Rows are points. Before rounding, the points of a table are all equally far from one centre. They may lie mostly on one side of it. Where is the centre, to within rounding?
In the rows, 128 means zero.

Points (9 x 3):
[[ 69 107 130]
 [ 91 145  82]
 [ 67 117 114]
 [115  96  93]
 [ 88  90 137]
 [ 73 111 107]
 [132  93 102]
 [128  84 127]
 [ 76 126  93]]
Centre: [115 135 130]

Points (9 x 6):
[[ 89 126 115 176 145  88]
 [ 99  99  75 114 169 110]
 [143  91  63 128 147 124]
 [105 146  82 127 165 123]
 [109  92  53 128 153 110]
 [ 83 136  91 153 157  87]
 [110  92  65 153 161 103]
 [103  79 117 133 166 133]
 [123 112  58 106 151 117]]
Centre: [112 111 102 135 120 112]

Points (18 x 11):
[[186 106 119 131 126  83  98  82 170 140 113]
 [154 136 107  98 167  78 138  74 155 103 149]
 [196 155 105 148 131 120  97  73 133  88 169]
 [176 143 147  86 166  98 125 133 169  90 105]
 [175 134 131 117 136 112  97  97 179 129 169]
 [187 166 112  98 144 117 137 102 178 100  94]
 [142 121 133 157 161 136  91  68 161 102 148]
 [141 111 102 139 157 109  69  75 117  70 124]
 [161 103 126  68 163 121 129  83 152 123 147]
 [124 133 120 142 156  97 115  73 145  91 184]
 [141 101 130  85 187 115  93  93 135 123 139]
 [165 102 119 151 167 114 112  84 181 114 105]
 [160 134 126  92 178  70  98  87 124 113 144]
 [169 191 130 129 189  72 125 136 123 110 134]
 [197 109 138 158 175 113 105  70 122 121 157]
 [190 101 131 104 156  89 108 106 155  74 136]
 [170 117  80  89 150 101  74 120 116  80 135]
 [181 103 130 112 138 100 127  47 149  96 120]]
Centre: [147 130 124 136 124 123 138 125 103 119 121]

Points (19 x 14):
[[101 129 117  84 116 119  94 132  88 178  94  59 142 119]
 [ 81 145 110  93 149 116  72  94 119 169 106  91 101 116]
 [114 111  60  93 110 143  96 128 153 178 118 104 121 125]
 [ 89 148  75 104 157 127  67 139  99 159 124  89 114 116]
 [117 139  88  73 107 140  88 120 107 197 132  87 120 148]
 [111  90  85 107 112 113  94 107  85 194 135  95 130 130]
 [121 142  93 116 115 114  74 134  93 185 111  66  75 141]
 [ 90 152  89  80  99 141  61 107  98 174  94  84 102 112]
 [ 83 141 114 128 113 129  86 119 118 186 136 101 105 151]
 [ 77 175  88 117 120 106  65  93 108 146 123  99 111 142]
 [109 126  98 101 112 144  51 119 114 155 130  62 112 123]
 [107 118  80 128 119 120 113 112 134 197  80  96  93 128]
 [110 117  79  94 141 126  86 152 139 165 112  74 102 124]
 [122 106  85 115 102 137  65 102 139 168 119  95 146 140]
 [100 141  83  90 114 139  35 115 105 164 116  94 123 113]
 [ 74 145 104 105 157 101  86 120  96 110 106 104  98 125]
 [165 122  88  80  93 135  63 151  84 169 107  95  92 118]
 [ 89 130  96  74 106  98  97 172  85 157 119  87 100 112]
 [ 83 125  67 106 119 119  69 108 106 176 117  81 105 136]]
Centre: [130 141  98 110 108 114 104 119 104 143 110 114 116 114]

Points (31 x 24):
[[ 70 129  83  99 121 163 139 114 134 104  93 134 136  84  94 143 212 166
  130 145 156 101 167  94]
 [104 123  88 134 175 154 102 101 120 123  59 122 154 136  56 131 198 131
  113 135 136  81 175  95]
 [ 94 151 110 142 113 142  91 147 102  83  90 138 129 105  56 133 214 128
  121 130 162 117 165  68]
 [ 95 114 126 108 136 169 113 116 148 113  98 165 163 107  81 175 195 133
  106 132 152 107 187  63]
 [ 83 121 159 128 112 156 115 103 136 117  86 138 144 108  74 122 176 114
  107 132 115 123 171  85]
 [105  97 110 135 103 151  98 143 140 124  85 134 129  85  59 162 199 174
  133 135 149 100 160  80]
 [110 138 102 115 126 138 107 136 116 120  99 175 153 102  52 121 214 165
  113 117 156 145 161  86]
 [ 92 153 146  93 138 190 112 128 119 102  70 159 160 119  67 136 157 141
  108 163 133 102 165 101]
 [105 161  93 104 141 186 123 124 121 135  97 146 156 122  57 114 161 153
  124 166 159 143 177  95]
 [ 95 138 137 123 120 151 146 111 118 120  93 144 158  88  88 144 200 169
  142 140 154 119 183  86]
 [ 90 107 119 148 130 150 108 103 138 109 110 135 132 131  59 166 195 163
  114 139 125 102 187  89]
 [113 126 125 135 101 161 113  93 126 130 109 125 128 123  38 125 153 171
  139 156 161 115 157 100]
 [111 126 127 102 117 159 108 134 113  81  86 127 147 115  33 156 175 162
  102 150 184 102 167  99]
 [107 124 158 108 138 146 102  93  81 131 127 157 147 120  58 130 175 145
  122 143 118 103 154  90]
 [ 92 145 139 105 122 146  89  93 130  86  83 149 148 104  73 123 183 178
  129 138 130 107 183  94]
 [ 90 138 135  86 147 180  98 128 127 134  73 133 130 112  72 137 207 125
  114 168 135 104 186 100]
 [123 122 121  87 107 166 128  91 127  84  83 136 149 137  73 138 200 155
  100 148 102  88 157  75]
 [ 71 127 136 103 107 141  91 131 131 112  93 105 152 137  53 144 187 145
  145 157 143  96 185  78]
 [ 98 130 109 111 131 132  91 111 113 131 121 151 110  87  55 151 198 153
  116 154 133  97 164  75]
 [116 125 112 116  84 149  88 145 103 106  97 143 116  97  52 162 156 143
   99 125 143 132 172  96]
 [ 95 125  94 119 155 160 130 137 143  94  78 132 185 142  55 160 213 164
  111 140 147  99 155  89]
 [ 69 157 134 117 157 148 114 115 138 108 102  78 162 129  67 158 179 159
  122 155 165 114 153  88]
 [ 82 121  94 131 107 184 140 140 118 127  86 122 156 147  79 155 188 174
  122 146 160 140 183 101]
 [ 94 130 133 114 144 153 106 116 103 119  96 144 147 100  54 129 186 173
  114 183 130  96 139  61]
 [ 82 118  95  98 137 150 140 104 119 146 114 117 179 117  72 140 203 159
  132 164 138 108 170  87]
 [116 129 129 122 118 136 108 102 129 141  87 137 141  97  52 145 198 159
  115 178 147  78 159  92]
 [ 81 123 140 106  98 170 118 120 108 128  98 142 129 117  58 185 169 136
  130 130 120 102 136 102]
 [101 133 128 108 147 167 116 128 119 131 109 132 170 128  43 135 202 136
  123 173 100 107 133 106]
 [ 81 120 119 104 146 147  95 123 117 145  78 138 125 119  87 132 185 163
  146 157 138 126 205  61]
 [118 110 116 102 121 162 115 128 105 125  97 126 168  86  62 141 207 120
  133 142 128 118 192  82]
 [105  95 127 120 121 178 105 115 105 115 107 136 139 119  49 132 175 158
   98 144 113 112 179 116]]
Centre: [123 122 107 111 134 145  98 131 121 112  98 128 142 137 115 137 172 138
 126 141 152 116 134  98]

Points (30 x 24):
[[166 154 143 141 207 123 126 135 171  82 161  91  69 142 124 121 126  95
  150 111  69 153 152 146]
 [158 126 164 185 141 105 130 132 183  76 160 126  50 128 129 113 150  91
  153 136 102 126 151 148]
 [143 121 165 160 169  77 138 126 167  80 170 133  54 132 143 111 116  84
  155 115 111 102 143 147]
 [157 138 135 155 198 127 127 140 166 126 163 122  69 119 138  92 134  83
  180 135 123 148 173 130]
 [150 158 146 163 164 105 164 120 188  72 201 113  82 121 156 120 107 104
  159 134  96 132 143 149]
 [180 148 160 166 172 104 126 120 175 131 171 105 103 123 123  95 105  73
  164 133  78 132 166 134]
 [128 142 148 166 150  99 146 127 159 109 186 132  48  97 133  74 133  82
  144 134  92 138 154 132]
 [189  96 164 167 157 110 160 117 162 107 178 126  84 109 152  89  91  76
  153 146  93 165 133 142]
 [136 112 147 163 168  80 135 136 189  93 171 126  56 136 116 105 105  93
  158 106 112 143 174 149]
 [148 113 144 172 161 103 154 139 184  91 143 104  74 115 119  76 143  93
  145 131  82  98 159 164]
 [186 109 140 162 186  95 149 122 141  79 200 126  95 148 142 113 111  98
  147 149 111 144 148 177]
 [152 110 164 181 131 128 145 138 186 115 170 102  52  89 146  89 123  78
  154 112  89 106 138 141]
 [150 115 161 202 146 104 149 142 160 107 190 126  66 138 159 126 137  89
  125 140  94 126 163 118]
 [158 100 120 170 174 108 144 146 157  75 169 143  67 110 151 121 148  88
  165 107 114 134 165 128]
 [172 117 138 164 175  97 155 120 164 101 178 149  66 118 131 117 135 109
  170 101  91 132 157 146]
 [176 124 158 164 136 102 122 132 154  99 162 120  45 109 127 103 147  77
  153 118 123 122 169 126]
 [164 125 133 185 175  97 149 118 165  95 179 114  76 129 129  74 135 103
  157 135  88 140 163 128]
 [149 147 153 164 211 115 151 144 159 107 163 122  77 111 139 116 146  65
  157 138 106 127 157 148]
 [145 120 115 158 170 112 129 122 166 125 190 117  55 146 148 100 139  80
  168 136 101 149 163 120]
 [146 116 138 151 187  87 129 133 193 102 164 104  78 111 141  86 147  62
  167 123  92 115 144 120]
 [144 103 148 176 189  99 121 157 175 116 186  89  58 137 145  93 166  82
  158 117 118 119 141 124]
 [167 121 127 145 171 119 142 160 169 119 178  93  82 109 161  82 125  69
  160 152  79 128 168 111]
 [171 108 163 179 166 119 147 122 171 115 155 135  59 130 120  99 156  92
  162 112  96 126 157 133]
 [136 122 125 174 185 123 157 157 185  89 182 121  79 105 141  85 130 105
  162 118  93 125 182 142]
 [168 115 130 181 187 118 128 138 149 107 178 125  63 126 131 102 134 100
  170 130 104 104 169 145]
 [182 115 141 186 159 127 140 133 177  80 193  98  68 120 151  98 124  95
  148 111  90 133 167 110]
 [190 102 155 171 176 123 134 148 166  78 180 113  56 117 132 104 140  92
  171 139 106 151 155 122]
 [152 133 157 145 146 115 145  94 178 117 144 137  62 113 164 105 121 104
  133 103 117 140 177 151]
 [137  91 150 135 152 118 109 142 154  64 163  93  59 113 146 112 140  81
  182 139 107 153 168 152]
 [159 110 148 155 193 146 146 112 182 127 155 137  76 144 131 121 119  89
  156 132  98 142 177 161]]
Centre: [141 111 146 135 150 129 126 151 157 111 171 108 114 120 128 113 124 110
 122 120 114 141 122 139]

Points (29 x 24):
[[172 145 178 155 140 131  73 161 186 127 160 134  84  77 140 127 153 131
  105 137 113 137 180 136]
 [139 119 151 181 135 108  80 172 193 105 120  96 133  72 102 149 144 130
   93 116 111 101 181 134]
 [166 164 140 155 138 118 104 169 179 156 159 118 109  75 142 129 154  88
   96 118 124 147 167 187]
 [187 108 156 189 117 139  95 183 154 164 142 105 103  77 101 128 156 114
  104 112  92 140 159 158]
 [146 145 146 159 137 140  60 167 185 127 145 101 117 114  78 142 137 130
  116 131 108 147 182 173]
 [161 132 144 198 137 115  59 121 172 136 139 126 116  95  89 105 128 134
   71 122  89 149 154 172]
 [193  91 156 176 131  99  93 120 172  97 167 107 117  93  77 108 156 122
  106 116  99 130 180 140]
 [180 140 181 169 129  94  57 155 196 147 163 111 109 132 107 125 154 144
  119 132 154 128 136 114]
 [173 120 161 178 151 134  68 125 198 145 170 105 102  99  96 128 169 120
  111 137  84 119 179 145]
 [143 128 199 176 123 102  97 152 170 127 141  98 131 106  98 132 123 145
  101 136  99 141 202 153]
 [190 120 153 181 123 124  82 151 165 119 144 132 177  80  66 114 124 130
  128 142 119 105 178 168]
 [177 132 174 157  95 114  89 143 185 158 146 101 125  80  79 143 139 119
  109 124  86 117 192 130]
 [175 113 180 167 136 164 104 177 171 171 150 111 108  96  89 111 139 105
  110 135 135 108 179 157]
 [204 105 144 212 124 143  75 116 181 145 154 121 140  96 100 108 115 118
  103 143 108 122 177 153]
 [183  86 181 200 112 104  89 151 176 133 167 136 122 112  98 140 135 111
  118 108 109 137 203 146]
 [157 116 123 194 135  90  45 158 170 117 163 124 153  99  81 131 159 163
  105 107 121 131 159 143]
 [162 121 164 157 135 125  74 182 170 146 140 106 135  94  88 105 134 115
  109 153  77  88 208 136]
 [138 114 151 172 105  98  94 137 199 132 126 113 150  86  88 124 105 156
   77 132  72 144 168 139]
 [156 122 165 168 100 120  51 157 199 137 125 111 122  85  81 107 156 120
   94 148 102 136 193 125]
 [127 164 150 147 102 144  66 148 167 137 141  91 108  99  88 119 132  92
  116 105 115 126 164 159]
 [153 140 168 150 111 137  65 152 149 118 146  90 141  74  96 107 153 122
   92 111 118 108 184 160]
 [169 123 147 190 125 157  87 125 180 147 121 107 123  99  88  90 138 126
  145  94 122 155 177 134]
 [168 122 127 176 123 115  86 154 157 130 148  75 158  69 114 120 137  97
   99 109 147 147 179 141]
 [155 120 166 147 163  91  93 113 192 152 156 101  96  98  82 115 151 136
  102 130 132 126 164 171]
 [145 137 163 189 135 116  76 127 162 150 162 143 108  72  90 111 166 113
   99 125  72 148 176 163]
 [149  87 160 160 137 121  99 168 209 161 166 101 133  92  94 110 160 115
  121 123 130 114 177 198]
 [213 152 120 168 100  89  82 163 135 137 168 112 137 105  92  95 157 135
  111  94 129 119 158 157]
 [181 147 155 198 138 136 101 135 201 113 127 110 129 102  85 122 155 100
  126 104  96 145 161 166]
 [167 115 154 131 104 131  96 161 164 125 146  83 111  88 101 105 104 109
  111 111 101 131 124 170]]
Centre: [147 120 131 159 117 112 111 146 167 141 141 142 138 126 122 111 150 120
 112 133 116 117 153 137]

Points (28 x 24):
[[140 152 127 126  94 155  85 137 104 103 110  76 116 130 136 104 132 163
  114 133 140 101  69 107]
 [133 199 112 154 105 118  47 167  83  59 103  78 135 117 148  74 165 171
  121 129 131 151  93 105]
 [133 139  97 146  89 121  72 145 118  47 109  87 112 132 163  83 172 151
  104  97 109 137 102 102]
 [149 148 118 173  99 124  85 178 106  51  99  72 114  97 153  84 168 179
  100 103 137 112 101  77]
 [119 139 113 170 134 113  92 171 125  78 107 117 125 115 116  83 159 148
  109  87 147 156 100  73]
 [137 161 131 154  90 128  86 170 117  43 107  97 102  96 150  64 170 141
  124 117 112 134  88  90]
 [144 142  91 132 106 116 101 142  89  95 116  99 111 111 130  64 146 160
   74 105 146 127 104  96]
 [139 156 137 146  97 109  90 152  78  85  90  66 155  77 162  75 149 128
  104 136 107 128  94  80]
 [114 135 138 163  79 102 103 140 101  49 107 110 122 117 151  89 183 170
  115 126 138 132  99  77]
 [146 136  96 124 126 128 101 161 118  93 100 102 125  94 148  51 179 176
   84 122 127 134  97 106]
 [131 181 129 180  85 106  75 169 100  90 106  88 130 113 124  72 132 149
  106 148 157 137 105 109]
 [163 123 124 150 116 104  87 151 121  78 125 106 119 118 143  71 206 157
  124 107 144  96  92 109]
 [164 168 139 162  86 115 130 153 106  65  92 101 108  87 133  45 179 180
  124 134 114 118  87 106]
 [151 138 124 155 129  90  98 177 133  76  89 117 103 137 135  58 161 137
  136 107 134 113  89 105]
 [144 158  84 148 129 127 112 160 110 100 126  87 125 100 158  68 174 166
  115  88 143 133  67 124]
 [168 150  96 165 108 129  90 175  84  63  95 105 115  82 128  83 171 159
   86 146 121 123  92  55]
 [152 116 112 151 118 135  77 184 116 105  95 103 152  91 122  83 169 159
  119  93 143 133  83 105]
 [159 150 132 162 112 148  73 175 105  73  89 122 120  93 109  77 142 191
  118 135 156 114 109  77]
 [131 140  87 170 110 128 102 165 116  54 123 101 100 108 119  54 173 155
  111 117 135 125 116 104]
 [151 138  96 152 119 131  84 156 130  46 112 104 108  97 142  79 159 163
   89 128 175 126  81 113]
 [125 138 119 108 141 132  70 129  99  98  97 100 129 100 157 116 155 179
  109  90 118 119  89  86]
 [147 125  99 154 118 114  78 157 135  76  52  95 109  97 119  95 191 182
  128 135 154 126 130 114]
 [165 131  99 162 114 136  86 153  91  76 116  92 112 118 137  66 162 133
   93 101 112 121 101  72]
 [138 128 137 155 125  89  80 170 126  63 104 109 129 131 143  84 161 149
  125 112 151 156  95  70]
 [162 116 130 131  98 123 110 165 103  69 101  85 133 110 115  83 142 176
   78  93 123 150 106  93]
 [129 138 119 179 112 105  87 163 110  90  86 123 151 106 113  62 162 164
  119 112 110 132  92  62]
 [124 150 124 166 105 106 112 163  99  81 103 123 129 111 186  87 163 156
  111  98 163 105  83  98]
 [143 126 130 131 109 119  84 170 110  59  92  83 110 115 147  80 164 155
   97 142 147 141 104  73]]
Centre: [165 174 110 147 126 117 116 142 109  68  96 107 151 111 131 121 156 152
 128 128 124 125 115 112]
